Each row of a before or after table is a point. One or more steps were done to the points. Then noise was added and the rows were shuffled. The steps act on how far a point lies along the listed directions, d1 being the first. Name the steps. A step turns or swaps two directions, mirrors them in a line or flattens them onto one, adds a multiple of one to another, or multiplies one. Angles are multiples of 10 degrees, from the lower direction toward the higher: turns from -170 to 170, lines from 10 to 170 but not 90. Use the fewest steps. Two steps may share a direction if one is a turn and the other turns, adds or multiplies; they go together, in the order done. Otherwise the lowest direction goes first.

Directions:
(1): [ 43 -22]
(2): [-22 -43]
Before:
[[ -8   2]
 [-80  71]
 [ 21  14]
 [-64  -1]
 [ 60  16]
 [ 25  24]
 [-25  39]
 [ -4 -32]
 [-41 -47]
 [ 25  -4]
 [ 17   2]
 [ -8 -14]
 [-27  11]
 [-23  39]]
After (14 x 2):
[[ 49  34]
 [ -4  45]
 [-17  -8]
 [ 16 -10]
 [-16 -15]
 [-33   5]
 [-57 -22]
 [ 62 -10]
 [ 15  23]
 [ 28 101]
 [ 24 -23]
 [ -7  47]
 [  4   8]
 [-26  -3]]
Steps: swap d1 and d2

Directions:
(1): [-29 -18  48]
(2): [-46  33 -16]
(3): [-22 -45 -31]
Before, 8 rows:
[[-39  -3  29]
 [ -1  13   4]
 [ 27  39  11]
 [ 18  47  -8]
 [-87 -53  13]
 [-22  64  -8]
 [ -4  20 -45]
 [-60 -45   7]]
After (8 x 3):
[[-44 -21 -47]
 [-23 -26  14]
 [ 11 -16 -35]
 [ 14 -80  41]
 [ 17 -55  32]
 [-13   1  -9]
 [-29  30 -22]
 [-26  17 -35]]
Steps: multiply d1 by 0.7; turn d2 and d3 by 90 degrees

Directions:
(1): [-14  54  31 -24]
(2): [ 21  41 -47  19]
(3): [-54  -3 -35 -21]
Before, 10 rows:
[[ 34  23  20  12]
 [ 36 -27  11  31]
 [ -1 -49  19   2]
 [ 10  27   5   2]
 [ 31  15   5   9]
 [  7  -5 -26  13]
 [-20 -57 -10  13]
 [-50  12  -3 -35]
 [  7  19  45 -22]
 [-37  -6 -24   3]]
After (10 x 4):
[[ 48 -96 -40  65]
 [-11 -92 -22  20]
 [-45  13  23 -32]
 [-30  -3   0 -22]
 [ 30  83  30  -8]
 [ 24   5 -24  38]
 [-20  65  72 -49]
 [-28  38  17 -24]
 [ 31 -77   3  28]
 [  1 -36 -43  19]]
Steps: multiply d1 by 2.5; mirror d2 and d3 in the line at 30 degrees

Directions:
(1): [ 61  21 -13  34 -38  -9]
(2): [33 -9 57 17 38 27]
(3): [  6  53   7 -10  38 -50]
(4): [ 44 -15 -14 -67   5   5]
(5): [ 13 -40 -44  29  45 -19]
(6): [ -1  42 -37   3  24  57]
Before:
[[ 52  -6  19  16 -14  50]
 [-10 -17 -51  47  -2 -52]
 [ 17  -3 -70  -8  42 -30]
 [ -6  13 -22  26 -46  42]
 [ -5   5 -23 -46   4 -49]
 [-17 -12 -26  44  10  17]
 [ 12 -57  11 -36 -15 -26]
 [-25 -10  47  23  11 -49]]
After (8 x 6):
[[-51  28 -60 100  -6   4]
 [-42  17 -12  23  -9  38]
 [ 14 -49 -27 -18  29 -12]
 [-14  62 -57  17  12  14]
 [-17  28 -33  13   7 -47]
 [ 73 -37  22 -51 -17  49]
 [  9 -16  -4  30  48 -33]
 [-40 -12  10  33 -60  27]]
Steps: turn d1 and d3 by -30 degrees; add 1.5 times d2 to d4; turn d5 and d6 by 70 degrees

Directions:
(1): [  1 -16  19   9  26 -68  57  -3]
(2): [ 67 -54  -1 -14 -38   4   9   9]
(3): [ -4  24 -31 -37 -39 -16  18 -65]
Before (8 x 8):
[[ 55 -52  16  -6 -30  -7  13  46]
 [ 30 -56  -1  -8 -10 -33  14  39]
 [-33   3 -17 -16  17 -12  10 -12]
 [-52  60 -44 -26 -20  71 -76 -35]
 [ 28 -56  -1  17 -37 -23  22  24]
 [ 51 -38 -21 -17 -40 -14  19  -2]
 [-41   6  15   9  60  29  -4  21]
 [-48  67   7  29  62  10 -37  18]]
After, 8 rows:
[[   8  -23   -9  -23  -17 -107   88  -48]
 [  -9  -26   -5   40  -10   26  -26   53]
 [ -52   36   -7  -24   24    7   10  -34]
 [ -12  -14    2    9    9   23  -37   64]
 [  49  -43   -2   20    0   14   -9   63]
 [  -9  -14  -31  -32  -15    7    1  -19]
 [   0  -10   32   26   27   23  -22   71]
 [ -26   72  -25  -23   11  -32   12  -62]]
Steps: multiply d1 by -1; turn d2 and d3 by -70 degrees

Directions:
(1): [ -1  -2 -71 -48 -43  28  -8  13  12]
(2): [ 13  34  17 -25  22  60  -5   5 -64]
(3): [ 57 -59  16 -37  26  17  25  -7  21]
(4): [ 47  26 -25  63 -11  33  38  -1  16]
(5): [-38  28 -23 -25  48  -4  63 -22  17]
Before, 13 rows:
[[ 41 -20  35  20 -21  22 -51  13 -17]
 [-48  63 -10  36  -3  10  -8  -3 -31]
 [ 17  37  17  13  -8  17  13  -7 -34]
 [-10  -9   5 -15  11 -17   8 -13   5]
 [  1 -19 -34 -27 -13 -14   4   1  34]
 [  9 -11  -4  29  -5 -47  20 -11  46]
 [ -7   1  -4 -68  -1   9   2   7 -11]
 [ -1  16  -7  -5  12  -2   9 -13  -3]
 [ 14  15   9 -20  26  19  15  -3 -25]
 [-25   0  29 -27  21  24   9  -1 -23]
 [ 28   9   7 -10  -1  32 -11   4 -14]
 [ 14  10   8   3  25  15  22  -2 -15]
 [  3  17  14  10   8  20   8  -3 -20]]
After (13 x 9):
[[  88  -68   55   61  -85    9 -119   37  -11]
 [ -11   19  -18   -7   24  -12   32  -21   13]
 [  35    8   -4   56  -30  -19   33  -12   30]
 [   1  -12   -9  -11   26  -28   42  -14   34]
 [ -60  -37   23  -48   28  -33   17  -12   25]
 [ -33    3   10  -44   31  -14   12  -17  -12]
 [ -50   38  -34   58   -7  -32   23  -15   33]
 [  43  -24   -1   19  -28   -1  -15    6   29]
 [  -9   16  -24  -53   10   26    2    3  -16]
 [ -48  -28    1 -104   10  -39   -2    0   15]
 [  13    2  -12   21   27   -6   52  -11   27]
 [  23   60    4   19   21   38   28   -7  -37]
 [   9   -5    0   32   -2   -8   25   -7   27]]
Steps: mirror d2 and d3 in the line at 80 degrees; multiply d4 by 2.5; multiply d5 by 2.5

Directions:
(1): [ -1  -8  42  13  -3 -74 -52 -24 -36   2 -27]
(2): [-13 -15 -51  22  20  17  14  -6 -38   9 -83]
(3): [ 18  39   2  19  63  -9  14 -40   9  66  16]
(4): [  0  46  12  -1 -64  12 -17  26  19  61 -35]
Before, 14 rows:
[[  6  43  -4  -6   4  24  37  -6  30  60  -7]
 [ 24  50  31  -7  50  -1   0 -16  29  45  36]
 [-16 -12  10 -41 -19  44  20  32  27 -33  31]
 [ 25  90  31  29 -15  11 -15  -7  25 109   6]
 [ -9  -9  -9 -17  -4  20  -7   4 -12 -14  19]
 [ -3  -6 -30  29  29 -14   4 -14 -30   5 -61]
 [ -5  13 -59  22 -13  59  18  14  -8   6 -63]
 [-10 -11 -46  -2  19  35  28  26 -15  -1 -33]
 [ -5  18 -34   3   3  40  16   9  -6  11 -43]
 [ 21  25  39   7  45 -45 -22 -36   8  53  43]
 [ 14  64  36  10   4 -16   1 -27  34  70  49]
 [ -1 -15 -16 -13 -17   5   9   9  -6   1 -33]
 [ -6  12 -18 -11 -27  34  -4  26  23  10  24]
 [-31   5 -17  -2  -7  14  11  24 -18  -1 -72]]
After, 14 rows:
[[ -16    8   12    2   50  -29    5  -13  -18    4  -24]
 [  -2   17   -3  -11   -3   16   -7   -1   -5   22   17]
 [  -1   34   19  -28   20   32   23    0   41   35   40]
 [ -21  -42  -10  -11  -24   14   17   13   -2  -87   38]
 [  -1    5    3   -5    8   -6   -3   17   -8   16   -3]
 [   3    0  -14   -7   25   18    3   -3   18   -1   56]
 [  10    5   -6   22   29   -5   -9  -23  -11  -18    3]
 [  -5  -68   -8    5   22   14    7    2  -29 -119   46]
 [  -4   -7   -4   22   -8  -34  -21   -1  -28   -9  -55]
 [   8   -5    0   -5   20  -17    8  -16   -4   14  -10]
 [ -12  -37    2  -26    0    1   26    1    4  -60   24]
 [   1    2    1    0   19    0   -3  -10  -11  -20   -1]
 [ -16  -46   -2  -17  -44    8  -16   32  -12  -54   -9]
 [  -6  -23    7  -33  -23   25   -5   43    7  -72    9]]
Steps: flatten d1 and d2 onto the line at 40 degrees; turn d3 and d4 by -170 degrees
